Each point is reached from the start by the listed moves, each made once or not at all, plus a little noise. Say if it took an odd or an even number of moves. Then give how often each move was made.

Moves:
(1): 0.291; -0.062; -0.013; 0.062; -0.047
(2): 0.141; 0.132; 0.034; 0.047; 0.143
Start: 0.162; 0.028; 0.037; 0.069; -0.036
Points:
0.447; -0.042; 0.034; 0.133; -0.079 -> odd (1, 0)
0.594; 0.101; 0.063; 0.179; 0.062 -> even (1, 1)

Moves:
(1): 0.472; 0.045; -0.138; 0.077; 0.024; -0.012; -0.034; -0.036; 0.043; -0.121; 0.122
(2): -0.021; 0.421; -0.016; 0.111; 0.096; 0.043; -0.144; 0.165; 0.051; 0.186; -0.050
(3): 0.101; 0.105; 0.347; -0.024; -0.136; 0.043; 0.026; -0.021; -0.064; 0.020; 0.075
(4): -0.099; 0.049; -0.025; 0.441; -0.090; 0.225; 0.046; -0.155; -0.087; -0.166; -0.064
(5): -0.014; -0.059; 0.115; 0.040; 0.316; -0.095; 0.098; 0.040; -0.105; 0.055; -0.065
(6): 0.016; -0.031; -0.026; -0.124; 0.084; 0.345; 0.084; -0.049; 0.043; -0.108; -0.052
(7): 0.019; 0.045; 0.088; -0.031; -0.193; -0.076; 0.492; 0.046; 0.094; 0.121; -0.134
(8): 0.095; -0.156; -0.080; 0.153; -0.055; 0.101; -0.042; 0.390; 0.028; 0.101; -0.156
(9): -0.007; -0.036; 0.103; -0.005; 0.077; -0.013; -0.037; -0.019; 0.268; 0.057; -0.080
(10): -0.001; -0.076; -0.049; -0.002; -0.037; 0.006; -0.041; -0.134; -0.017; 0.306; -0.022
(11): -0.035; -0.053; -0.030; 0.002; 0.042; 0.082; 0.147; 0.072; 0.118; 0.070; 0.383
Start: -0.064; -0.085; 0.325; -0.072; -0.142; 0.180; -0.349; -0.027; -0.006; -0.052; -0.069
Points:
0.034; -0.071; 0.713; -0.128; -0.492; 0.211; 0.284; -0.079; 0.119; 0.461; 0.246 -> even (0, 0, 1, 0, 0, 0, 1, 0, 0, 1, 1)
0.318; 0.072; 0.255; 0.411; -0.383; 0.325; 0.159; -0.166; 0.026; -0.199; -0.159 -> odd (1, 0, 0, 1, 0, 0, 1, 0, 0, 0, 0)
0.509; -0.220; 0.119; 0.163; -0.136; 0.293; -0.427; 0.343; 0.040; -0.012; -0.100 -> even (1, 0, 0, 0, 0, 0, 0, 1, 0, 0, 0)
